Each wall is flat, endless, passes through zero and stands at right angles to its row. A trip goes straight from one point to another. Which walls does it cross, in order?
In the rows, 128 means zero.

Walls:
(1): [129 139]
(2): [120 142]
(3): [136 118]
(4): [201 129]
(5): [153 108]
(6): [132 148]
(7): [100 120]
(8): [157 121]
(9): [127 118]
Trips:
[40 76] to [99 96] -> 3
[100 156] to [ 81 155] -> none

Walls:
(1): [152 161 128  94]
(2): [113 151  93 113]
(3): [ 91  97 102 131]
(4): [187 117  89 132]
(5): [ 80  43 161 140]
(6): [ 97 138 126 118]
(7): [140 110 131  90]
(8): [180 146  89 166]
(9): [125 148 121  76]
Trips:
[111 158 124  95] to [ 53 112 102 186] -> 3, 7, 1, 5, 9
[134 147 135  98] to [205 190  52 190] -> 4, 8, 6, 7, 9
[104 163  48  37] to [175  93  67  78] -> 8, 6
[122 134 175 172] to [ 60  93 106 143] -> 6, 3, 2

Walls:
(1): [111 139  93 151 131 100  90 130]
(2): [161 124 146  92 148  98 133 128]
(3): [ 70 104 159  99 143 150 164 174]
(4): [113 192  92 105 127 157 139 190]
(5): [123 128 213  38 100  72 119 178]
(6): [183 103 179 140 120 110 219  77]
(7): [143 123 107 158 125 119 102 137]
Trips:
[122 147 131 143 142 110 137 164] to [152 142 123 119 105 129 157 125] -> 6, 1, 7, 3
[121 175 108 119 120 128 114 148] to [177 100  64 139 114 134 167 138] -> 5, 6, 1
[ 76 156 100 144 135   7 134 144] to [ 91 128  56 110 143 112 116 140] -> 2, 5, 3
[112 198 158 133 146  89 137 161] to [ 95 133 171  50  79 122  88 108] -> 1, 4

Walls:
(1): [126 133  52  89 109 119 144 119 113]
(2): [ 97 137 119 172 163 172 127 134 165]
(3): [171 191 102  89 116  92 159 143 145]
(4): [171  95  66 136 139  95  95 121  93]
(5): [185 136 158 138 124 119  99 164  57]
(6): [173 162 137 130 119 192 202 100 172]
(7): [ 79 176 149 155 121 105 208  64  79]
(8): [143 165 118 141  92 189  86 135 100]
(9): [133 179 141 142 173 179 111 166 113]
Trips:
[146 104 164 127  95 145 147 140 131] to [ 70 148 122 145 164 123 165 130 112] -> 7, 8, 2, 5, 9, 6, 1
[163 174 117 108 153 125 141 126 188] to [194 156  46 162 150 129 126 175 117] -> 4, 8, 5
[126 105 125 121 110 165  96 123 152] to [ 90 177 129 171 163 105 123 143 165] -> 9, 6, 8, 7, 3
[133 160  93 136 171 124  91 111 121] to [ 93 156  85 143  90 160 158 163 121] -> 5, 7, 6, 4
[138 145 148 151 207  56 102 154  88] to [ 88 103  94 116 130  82  58 187  92] -> 7, 3, 1, 9, 8
[219 148  88  97 159  60 167  69  83] to [150 171  99 146 119 141 120 144 111] -> 8, 9, 2, 7

Walls:
(1): [150 168 147 100  66 163 131  92 141 166 107  52]
(2): [126 127 124 124 138 152 133 115 106 153 140 123]
(3): [131 144  86  59 128 107 146 144  91 120 158 137]
(4): [ 99 123 140 163 169 104 166 120 170 128 150  71]
(5): [150 183 110 112 112 134 169  96 130 107 153 107]
Trips:
[145  73 113 132 121 143  87 100  51 140  97 115] to [149 166 101 106 111 169  82  94 180 119 129 163] -> 5, 2
[102 181 129 130 209 154  96 152 164 124 134 176] to [130 152 113 185 149  82 133 119 130 120 142 169] -> 5
[178  97 107 112 115 130 129 131 107 110 182 114] to [ 94  66 179 131 125 148 156  83 153 110 131  98] -> 1, 4, 3, 5
[116 158 180 149 144 127 163 150 146 105 121  99] to [182 144 106 124  80 124 121 139 106 196  69 146] -> 4, 2, 5, 3
[141 130  93  67 112 121 177 158 119 119 137 232] to [136 109 104  82 142 141 144 158 126  98 126 115] -> none

Walls:
(1): [179 122 151 130 120 121 148 102 114 143 111 134  98 179  88 166  92 117]
(2): [204 124 102 102 130  84 193 130 144  86  96 158 113 109 137 188 116 140]
(3): [136  78 167 141 118 101 103 234 117 152  82 108 103 138  86 129 117  96]
(4): [ 77 123 124 186 152 147 191 156 155 108  71  99 149 111 193 100 105 184]
(5): [118  98 144 123 169 122 138 145 130  98 161 111  98 148 104 142 110 121]
(6): [166 117 116 130 123 151 127  54 113 107 110 178  81 119 182 149 185 167]
(7): [149 132 143 150 112 128 122 144 115 111 156 137 118 137 117  85 114 185]
(8): [ 88 133 107 148 148 131 129 116  92  70 170 138 165 156 175 169 113 111]
(9): [ 90  81 105  97 181 147 178 136  68 185 132  31 117 112  94  92 124 169]
(10): [ 96 137 125 148 136 160  91 113 115 159 166 125 103  96 166 128 142 116]
(11): [118  69 242 131 185 110 137 138  74 126 160 105 133 203 150 139 154 189]
(12): [113 108  98 194 146 121 116 140 142 115 129 103  72 130 151 143 161 152]
Trips:
[133 158 158  74 165 115 177 154  83 120 154 104 123 111 111 142 117 139] to [131  79 147 157 128 110 113 153 115 106 174 158  99 124 145 120 153  95] -> 10, 1, 12, 9, 6, 2
[104 192  95  95 139 141 120  59 175 147  64 148 150 141 188 133 114 149] to [165  89 118 188 138  93 120 187 134 149 105 112 215  85 123 133 130 147] -> 10, 8, 6, 3, 12, 9, 7, 11
[137 106 148 138 176 134  79  65 128 120 122 195 192 191 114  81 126 140] to [132  79  85 130 136 129 189 132  42 102  99 134 175 183 120 152  75 148] -> 5, 4, 9, 2, 6, 3

Walls:
(1): [170 121 147 140 149 146 138 105 162 155 120 158 158 166  84 131 150 163
 161 108  90 122  94 109]
(2): [156 136 121 117 124 111 158 110 108 102 110 143 147 129  92  96 172 186
 103 143 183 115 160 106]
(3): [138 122 126  90  91 116 111  54 130 162  87 102 157 107 114 165 175 126
 105 134 164  81 141 146]
(4): [104 131 103 169 146 114 116  84  86  94 121 103 135 166 130  62 137 122
 167  83  78 168 131 148]
(5): [119 193 118 108 122  79 132 128 149  72 126  41 132 147 105 139 168 177
 146  93  91 101 117 122]
(6): [116 118 148 145 153 166 208 169 192 182  97 124 199 127  94 145 111 136
 134 141 102 162 157 141]
(7): [136  99 149 126 125 118 165  51 136  79  93 141 116  82  93 132 144 110
 150 157 142  65 145 136]
(8): [180 158 108 130 148 173 161 121 100 146 114 114 103 102 109 116 151  99
 115 184 135 149 170  69]
(9): [162 114 165 149 111 151 111 124 122 102 126  97  83 202 121 107 118 134
  87 160  86 196 135 135]
(10): [161 154 102 108 149 106 121 138 113 100  94 138 143 180 116  77 139  91
 141 112 149 165 114 125]
Trips:
[166  80 131 174 151 112 144  84 134 130 134 140  57 140 138 160 178 163
 115 141 148  94 138 184] to [116 141  65 130 193 141 165 172 100 175 114 123  85 125 191 140  90 139
 163 133 186 183 164 107] -> 8, 1, 3, 9, 7, 6, 10, 2
[109 127 123  93 128 130  79  88 194 143 103  93 104 117  93 176 134  81
 126 126 101 182 181 195] to [131 153 110  67 195  85 175  96 129 103 113 123 115 105 192 146 111 149
 132 162 151  73 108 111] -> 4, 9, 8, 6, 2
[126  52 161 132 102 143  81  93 133 146 122 154 142 141 105 139 123 144
 106  97 189  59 117  48] to [114 164 202 192 115 131 154 204 122 162 113 125 202  41 148  85 115 119
 127 105 143 145 177  81] -> 6, 8, 7, 1, 3
[ 69 113 107 101 120 117 175 120 140 124 149 141 176 140  62 155 174 109
 128 200  85  86 115 127] to [196  84 117 192 155  95 122 113 108  98 123 141 105 120 162 145  52 162
  88 153 200 100 137 122] -> 5, 1, 6, 9, 3

Walls:
(1): [157  98 124 134  63 106 122 176 134 171 179 118 144 145 143 147 202 124
 138 153  72 116 113  69 103 130 124 147  94 142 207 108 130  68  95 120
 143 142 140  92 138  82 171 110 135 146 177 173]
(2): [ 83 150  97 113 135 158 105 193 179 136 108 148 155 141 164  44 146 100
  99 167  96 107  71  71  99 186  90 143  91 149 169  90 110 117  70  77
 113 145 140  84 128 119 122 125  99 131  66  92]
(3): [128 117 114 116 123 136 140 139 188 126 162 156 110 152 138 144 100 160
 148 135  91 158 119  96 120  70  83 132 159 192 126 141 161  87 139 154
 154  70 138 125  90 151 122 130 131 104 101  91]
(4): [ 63  81 123 144 111 162 125  83 126 122 101 128 121 180 115  82 138 209
 143 187 102  73 102  99 192  88 129 162 149 109 112 119 115 125 101 127
 117 114 154 104 103 202 109 174 134  77 143 113]
(5): [131 137 124 105  70 221 132 110  95 125 147 129 113 159 136 111 155  78
  75 167 183 179  96 124 151 119 118  84 150 100  61 146 170 161 157 122
 174 105 176 153 129 110 106 107 147 135 116 130]
(6): [124 114  65 114  40  95 131 180  93 107 134 163 163 163 113 106 133 112
  55 118 207  77 108 172  30  72 101 129  67 102 137  81 172 131  58 136
 135 105  61 123  97 115 150 107 135 188 116 173]
Trips:
[131 143 154 164 184 157 135 147  85 155 157 166 127 141 193  85 104 128
 137 116 174 144 118  93  73 141  71 113  89 127 176 151 107 145 105 133
 125  88 177 148 105 125 140 167 121  64 108  99] to [122 136 108 133 114 148 143 104 142  88  84 184 186 148 145  97 131  58
 120  95 122 163 159 103  73  95  89 145 191 112 180 145 102 175 148 125
 153 119 141  91 112 176 195  82  66  75 117 133] -> 6
[184 121 120 117 147  55 176 133 140 146 153 154 155 132 176 152  95 111
  98 111 110 150 188 100 178 145  70 100 108 114  77 121  83  83 151 107
 140 150 155 139  55  67 114 154  98 128 103 135] to [134  82 113 166 116 172 115 133 127 123 153 177 105 185 159  98 109 134
 126  86 103 101 124  90 135 155 108 123 155 136 134 121 148 126 165  66
 114 130 111  84 142  93 164 162 215 158  90 164] -> 2, 5, 6, 4
[124  86 215 104 175 168 124  92 109  81 107 130  82  92 202 157 101  66
 105 114 131 108 143 133  87 178 155 141  64 159 139 157 144 153 115 198
  62 180 169 144 122 164 124 179  81 138 152 176] to [105 146 126 145 134 153 147  91  77 112  91 111 139  83 125 110  99 113
 214 116 145 169 103 121 104 126 158  82 124 144 128 161 175 105 127 188
 146 129 132 134  81 121 149  94 109 153 155 102] -> 5, 3
[153 151 108 172 162 128 144 132  90 117 149 177  77  22 122 115 109 145
 160 114 106 108  93 116  66  88 123  98  61 104 153 115 111 144  83 188
 105 164 124 144  88 152  81 102 102 209 107 123] to [125 141 132 181 167 137 102 118  97 171 135 128  61  74 178 134  97 125
 143 163 130 164  96 101 187  92 119 154 177 181 157  65 134 173  90 157
 154 158 130  80 200 139 168 120 165 172 137 103] -> 1, 6, 3, 4
[149 111 123 161 112  36 115 125 144 145 138 197  79 107 120 105 133 176
 132  99 117 132  84  91  50 136 130 131  89 125 109 104 134 182 184 115
 129 164 115 114 146  98  78 107 165 140 144 181] to [186 139  65 128 150  86 119 145 121 195 177 105 187 151 144 111 105 100
 140 144 109 127 170  85 182 101 171 139 112 156 125 115  88 131 120 149
 208 102 120 135 139  64 164 183 116 100 138 191] -> 3, 6

Walls:
(1): [ 93 166 108  53 152 123 113 123 164 106 134  93  87 139 131 181 140  93
  78  93 105 136 132 130 119 142 142 157 148 123 143 136 129  80 164 121
  78 136  91 123 103 145 159 145  91 154 141 135]
(2): [117 135 122  85 148 137 147 127 107 111 169 103 163 129 142 166 153 130
 149 154 154  78  87 172 134 125 120 137 127 133 107  96 146 163 129 104
 136 117  87  89 121 151  97 144 144 148 131 172]
(3): [159 136  86 136  87 118 142  91 145  90 136 101 151 174 136 122 130 160
 132 164 145 156  96 114 120  99 115 127 153  51 104 139  74 190 145 109
 123 148 155 103 104  96 127 121 114  63 196 130]
(4): [ 97 147  60 117 132  99 142 121 146  95 176 106  76 145 124 117   7  94
 137 118 112 167 118 145 112 136 154 100  86 137 151 183  85 165 170 148
 134 122 147 107 129 121 133  94 123 142 165 178]
(5): [101 114 105 106 140 115 149 130  95  85 118 160 192 141 200 117 147 154
 114 150 146 145 176 126 135 111 113 153 104 130 107 131 134 103 122 141
 160 107 133 101 151 117  96 112  70 144 133 118]
(6): [154 116  88 162 110 147 158 115 147 119 111 102 143 118 135  97 128 154
 131 184  93 112 146  61  86 122 161 106 136 129 141 119 154 147 105  91
 155 130 141 153 155 148  73  81 167 138  71 179]
(7): [134 207 182  69 101 158 146 187 113  93 143 164 133 189 167 147 135  93
 135 113 124 124 147  89 104  87 112 120 148 126 143 152 174 165 115 160
 134 127 111 156 179  99 126 149 141  79 115 118]
(8): [149 134  72 149 167 132 145 130 191 105 153 134 127 101 117  54 146 129
 124 123 146 111 125 117 161 112 101 107 166  84 118  89 157 171  62 136
 130 122 150 176 167 121  94 206 145 174 158 116]
(9): [126 172  77 196 133  61  76 157 121 106 165 128 140 131 119 112 175 161
  94 161 122 139 109 160 145 109 166 114  80 103 136 166 146 148 149 162
 147 155 133 107 133 118  85 145 142  96 141 156]
(10): [126 130 106 101 159 145 146 170  92 135 106 168  87 127 108 145 135 104
 146  75 129  94 138  81  68 121 148  93 104 134 140 153 111 122 116  97
 138  51 154 112  98 178 142 151 155  74 156  64]
(11): [143 122 145 101 177 126  94 124 166 185 156 171 126 151 141  92  76 129
  90 122 122  96 133 160 178 170  93  61 134 127 142 110 135 151 153  83
 134 117 124 152 102 119 158  66  81 106 111 120]
Trips:
[115 111 154 128 122 128 168 158 105 121 140 140 121 122 135 119 134  94
 137 103 176 130 102 111 122 119 124 148 103 157 141 127 119 181  77 135
  79  94 182 136 193 101 156 147 113 166 134 111] to [123 143 140 111  98  89  94 143  94  96 100 114  94 151 101 135 116 103
 152 129 104 122  98 174 104  63 143  92 152 175 129  92 128  88 138 118
 121 113 115  85 123 180 118 133 135 115 106 172] -> 2, 5, 8, 1, 9
[175 188 123 103 140 123 113 156 145 176 137 163 111 123 195 107 119  55
 144 168 119 160 119 132 130 144 110 121 122 177 125 130 135  98  88 116
 106  87 173 120  73 128 112  88  91 167 128 144] to [116 113 106 147 121 159  83 133 139 125 114 142 104 125  86 152  89 137
 140 132 128 124  64 138 110 103 103  88 155 153 159  49 124  63 107 107
 102 118 111 139 112 104 174 139 139  57 105 132] -> 5, 7, 4
[105 120 108 103 166  91  91 122 143 133 103 133 177 135 102 121 108  62
 145 132  83  93 196 144 125  85 116 104 122 196  66  96  81  87 151 134
 113 146 166 131 110 139 142 123 166 204 192 146] to [ 80 129 115 103  80  96 126 165 124 170 110 118 169 173 114 111 152 141
 111  87 143 172 121 180 131 107 163 105  52 114 132 160 103 110 145 172
  86 164 160  84 182 142 204 107  86 149 128 133] -> 2, 8, 10, 11, 9, 3
[118  79 111  92 135 147 127 176 129 100 148 157 106 177 161  86 143 189
  80 106 114 120  70  99 115 163  99 160  97 110 133 149 140  88  60  97
  76  49 115 102 104 107 169 151 123 112  65 125] to [110 100 170 144 126 134 120 169 112 158 127 163 149 134 136 123 147 139
  88 122 156 116 100 139 167 160 123 172 176 115 155  89 174  99 152 105
 151 105 140 146 137  63  80 149 117 146 165 143] -> 2, 10, 1, 9
[117 121 179 137 138  91 128 123 135  72 135 176 188 177 159 181 122  77
 119 170 120 113 141 120 139 153  57 123  87 106 156 159 138 159 116 132
  95 162 152 107 129 108   8 124 108 145 121 105] to [156 135 130 109 178 137 186 163 152  92 147 109 144 149 174 152 162 150
 160 172 106 156 131 153 115 176 134 129 108 103 148 111 134 149 126  89
 149 145 133 101  88 127 132 132 101 122 128 167] -> 6, 4, 1

Walls:
(1): [108 116 129 126 108 144 170 104 140 119 141 104 132 120  81 172 132  86
 136  84 139  95 154 163  99 133 124 105 158 113  78 123 164  90 140 145
 109  68  96 152  85 114 127 242 182 186 116 120]
(2): [ 89 140 160  94  66 115 116 141 175 123 108 152 154 161  93  67 146 131
 174 168  81 144 144 100 133 138 120 178 176 139 147 140 138 111 129 122
 145 177 152 160  93 133 119 132 151 193  92 112]
(3): [136 109  94 164 102 141 128 114 135 132 158 121  98  90 127  82 129 151
 116 118 154  85 109 172 146 167  83 177 134  71 158 166 154  77 152 127
 116 123 144 174 110 107 128 127 124  96 176 130]
(4): [122 151 138 151 114 111 129 130 128  81 139 129 144 152 114 134 126 131
 164  90 109 124 159 176 122 131 148 162 156  98 133  95 181 113  56 142
 121 136  89 128 144 156 144 156 150 138 118 132]
(5): [137 157 119 161  67 116 149 137 101 163 136 160 160 154 100 168 130 135
 134 137 129 141 127  84 144 157 162 174 102 134  72  84  87 112 115 135
 133 143 106 124 131 103 188 104 204 166 164 179]
(6): [111 161 150 139 167 114 144 139 152 120 174 141  96 133 154 124 132 118
  99 186 190  99 128 107 105 126 105 138 156 120  82 151 140 139 119 167
 162  84  91 115 122  91 105 117 104 152 142 109]
(7): [119 100  82 163 158  78 133 103 151 102  65  94 155 134 131 106 156 140
 155  99  83  77  72 172 132 104  92 129 132 156  94 158 107 175  84 149
  85 167 166 106 171 183 129 127 101 162 111 112]
(8): [ 96 126 109  98  71 167 160 140 125 127 153 102  77 139 124  95 151 190
 149  90 217 130 108 146 167 167 181 133 140 162 130 119 150 145 128  96
 124 126 119 116 172 161  69 119 130 177 128 174]
(9): [ 83 136 106  58 182 145 144 179 104 145  82 131 134 158 145 109 186 183
 117 160 156 143  92 103 125 135 112 108 111  47 148 136 186 146 106 148
 118 111 148  81 130 165 132 138 118  75 161 153]
(10): [ 59 144 185 122 123  81 141 120 162 115 124 137  82 149 154 174 114 105
 113 145 153 133 179 161 100 123 133 110 126 143  52 146 162 126 124 127
 164 115 135 105 148 126 166  85 156 170 158 148]
Trips:
[ 71 132 122 146 101 153 139 155 104 131 184  72 140 146 103 116 148 136
 165 117 117  96  99 103 125 135 138 128 130 149  95 183 170 105 118 151
 165 127 160 110 116  71 165 124 159 146 179 128] to [ 61 156 114 105 139 100 170 173  54 132  80 125 118  93 154 156  99 206
 138 110 198 137 137 138 111 184 117 120  94 144  90 135  96 142 167 138
 148 131 136 157 165  92 147  93  84 149 155 165] -> 4, 2, 1
[159 147 101 107 130 107  76 166 149 131 145 167 149 110 127 135 142 118
 173 109 125 175 140 126  88 142 102  84  80 122  98 156 144  84  56 158
 103 156 112 138 143  56 113 143  88 136 158 181] to [ 84 179 156 129 139 142 145  97 107 153 151  92  92 131 203 126 166  96
 147 175  89 208 154 135 135 180 143 158  83 103  48 148  83 113 124  62
  95  75 144 110 173 109 123 144  83  87 130 111] -> 4
[133 145 175 147 157  97 122 143 104 141 186 100 144 123 139  82 137 100
 140 157 136 185 162  88  93 127 149 117  99 131  80 134 170 107 150 210
 120 175 166  99 121  79 144  83 130  67 118 123] to [187 118 130 157 149  98  75 130  44  92 101 123 102 122 126 138 126 126
  96 116 107 108 119 112  94 132  95 131 114 157 150 146  93 146 106 113
 154 125 150  94  78  94 135 153  96  92 108 121] -> 5, 10, 9, 7, 6
